Each row of a before or after table is a point. The points were changed in one or more steps. Then noise was added and the rows were shuffled. The steps act on how far a point lies along the listed directions, d1 being the first. Write out the steps. A step turns or swaps two directions, mirrors them in a line or flattens them onto one, adds a multiple of one to another, or multiplies one. Angles are multiples of 10 degrees, from the lower direction toward the higher: turns from -170 to 170, lines from 10 to 170 but not 90. Use the fewest steps. Two steps may share a direction if one is a turn and the other turns, adds or multiplies; they go together, in the order done. Otherwise the lowest direction goes first.

Directions:
(1): 0.39, -0.09
(2): -0.09, -0.39
Before (11 x 2):
-0.10, -0.49
0.08, 0.14
-0.01, 0.41
-0.28, -0.16
-0.31, -0.07
0.40, 0.06
-0.15, 0.52
0.30, -0.59
-0.07, -0.27
-0.19, -0.27
0.41, 0.46
After (11 x 2):
0.16, 0.37
0.07, 0.18
-0.16, -0.37
-0.09, -0.27
-0.18, -0.45
-0.12, -0.31
-0.11, -0.25
-0.05, -0.18
0.24, 0.53
0.14, 0.35
0.06, 0.14
Steps: flatten d1 and d2 onto the line at 100 degrees

Directions:
(1): -0.16, 0.05, -0.46
(2): 0.03, -0.49, -0.06
(3): 0.46, 0.04, -0.16
Before:
-0.20, 0.30, -0.05
-0.06, 0.25, -0.05
0.16, 0.08, 0.14
-0.01, -0.31, 0.06
0.06, 0.08, 0.18
-0.27, 0.30, 0.28
0.11, 0.02, -0.15
-0.08, -0.09, 0.06
-0.16, 0.33, 0.14
-0.14, 0.37, 0.11
-0.08, -0.18, 0.06
-0.22, 0.25, 0.16
0.16, 0.14, 0.11
0.13, -0.03, -0.17
After, 14 rows:
-0.04, 0.86, 0.28
0.01, -0.19, 0.08
0.00, 0.68, 0.32
0.06, -0.11, -0.24
0.04, 0.01, -0.18
-0.18, 0.36, -0.02
-0.07, 0.80, 0.46
0.00, -0.42, 0.06
0.06, 0.60, 0.07
0.13, 0.74, 0.18
-0.22, 0.22, 0.00
-0.02, 0.98, 0.25
-0.18, 0.24, 0.07
-0.02, -0.77, 0.00
Steps: swap d1 and d3; multiply d2 by 2.5

Directions:
(1): -0.10, 0.09, -0.15, 0.35, -0.19, -0.53
(2): 0.53, 0.26, 0.09, -0.04, -0.34, 0.02
(3): 0.04, 0.04, 0.03, 0.59, 0.05, 0.36
(4): 0.42, -0.17, -0.14, 0.06, 0.47, -0.19
(5): -0.08, 0.42, 0.44, 0.01, 0.30, -0.14
Before (14 x 6):
0.19, -0.75, -0.54, -0.17, 0.13, -0.12
0.53, -0.08, -0.11, 0.05, -0.29, -0.28
-0.25, 0.21, 0.01, 0.69, 0.13, -0.34
0.57, -0.28, -0.29, 0.21, 0.05, -0.20
-0.46, -0.01, 0.03, 0.62, 0.49, -0.13
-0.15, 0.07, -0.06, 0.29, -0.40, 0.18
-0.03, -0.01, -0.30, -0.07, -0.52, -0.29
0.02, 0.19, -0.05, -0.17, -0.46, 0.23
0.35, -0.43, -0.29, -0.37, -0.31, -0.16
-0.26, -0.03, 0.04, 0.11, -0.38, 0.53
0.40, -0.58, -0.26, -0.15, 0.39, -0.12
-0.30, -0.10, -0.05, 0.17, 0.29, -0.05
-0.08, 0.27, 0.04, -0.26, -0.55, 0.01
-0.33, 0.12, 0.41, 0.41, 0.06, 0.03
After, 14 rows:
0.41, 0.08, -0.06, -0.22, 0.25, -0.31
-0.10, 0.02, -0.10, -0.41, -0.04, -0.44
-0.09, -0.10, 0.11, -0.34, -0.22, -0.34
0.13, -0.18, 0.08, 0.37, 0.14, 0.14
-0.01, -0.17, -0.04, -0.54, 0.14, -0.10
-0.56, -0.11, -0.16, -0.20, -0.36, -0.25
-0.34, -0.15, -0.16, -0.03, -0.07, -0.05
0.33, 0.09, -0.07, -0.26, 0.21, -0.12
-0.28, -0.16, 0.13, 0.58, -0.10, 0.58
0.15, 0.19, 0.22, 0.22, -0.19, -0.14
-0.41, -0.39, -0.13, 0.49, 0.06, 0.38
-0.32, 0.10, -0.16, -0.16, -0.40, -0.73
0.09, -0.01, -0.21, 0.07, 0.13, -0.47
-0.26, 0.10, 0.14, 0.31, -0.33, 0.10
Steps: turn d3 and d4 by -130 degrees; add -0.5 times d1 to d3; flatten d2 and d5 onto the line at 30 degrees

Directions:
(1): -0.24, -0.22, -0.25, 0.58, -0.09, -0.06, 0.32, -0.16
(2): -0.30, 0.46, 0.08, 0.09, -0.54, 0.08, -0.17, -0.04
(3): -0.37, 0.05, 0.51, -0.05, 0.16, -0.14, 0.39, 0.23
(4): 0.05, 0.09, -0.36, 0.01, -0.11, -0.15, 0.08, 0.68
Before (12 x 8):
0.01, -0.26, -0.13, -0.06, 0.01, 0.08, -0.18, 0.43
0.32, -0.40, -0.17, -0.13, 0.35, -0.14, 0.08, -0.37
0.54, -0.09, -0.17, -0.18, 0.25, 0.33, -0.39, -0.57
-0.05, 0.23, 0.18, 0.06, -0.26, 0.15, 0.05, -0.15
-0.04, -0.09, -0.16, 0.06, 0.17, 0.03, 0.07, 0.20
-0.03, 0.01, 0.08, 0.17, -0.15, 0.07, -0.08, -0.02
0.09, 0.11, -0.24, -0.01, -0.09, 0.07, -0.31, -0.10
0.17, -0.25, 0.09, 0.13, 0.20, -0.15, 0.24, 0.12
0.28, 0.09, -0.29, 0.15, -0.20, 0.03, -0.16, -0.01
0.03, -0.06, 0.53, -0.07, 0.10, -0.02, 0.30, -0.10
-0.42, 0.19, -0.29, 0.42, -0.39, -0.11, 0.41, 0.72
0.60, -0.09, -0.04, -0.30, 0.35, 0.12, -0.50, -0.08
After (12 x 8):
0.70, 0.06, 0.43, -0.78, 0.50, 0.18, -0.68, -0.15
-0.33, -0.02, -0.89, 0.91, -0.59, -0.04, 0.35, 0.43
0.07, 0.03, 0.48, -0.20, 0.10, -0.09, 0.32, 0.28
-0.03, 0.02, -0.13, 0.13, -0.05, 0.09, -0.22, -0.33
0.18, -0.23, -0.13, -0.22, 0.01, 0.16, -0.41, 0.30
-0.25, 0.10, 0.05, 0.44, -0.32, 0.08, 0.33, -0.17
0.44, 0.03, 0.44, -0.54, 0.44, 0.35, -0.36, -0.62
0.21, 0.02, -0.20, 0.25, -0.18, 0.09, -0.12, -0.32
0.49, -0.14, 0.32, -0.82, 0.51, -0.09, -0.20, -0.20
0.11, -0.02, -0.15, -0.13, 0.18, 0.08, -0.12, 0.19
-0.12, -0.06, 0.04, 0.35, -0.16, 0.05, 0.04, -0.07
0.39, -0.08, 0.16, -0.28, 0.23, -0.11, -0.02, 0.28
Steps: add 1.5 times d2 to d1; turn d3 and d4 by 40 degrees
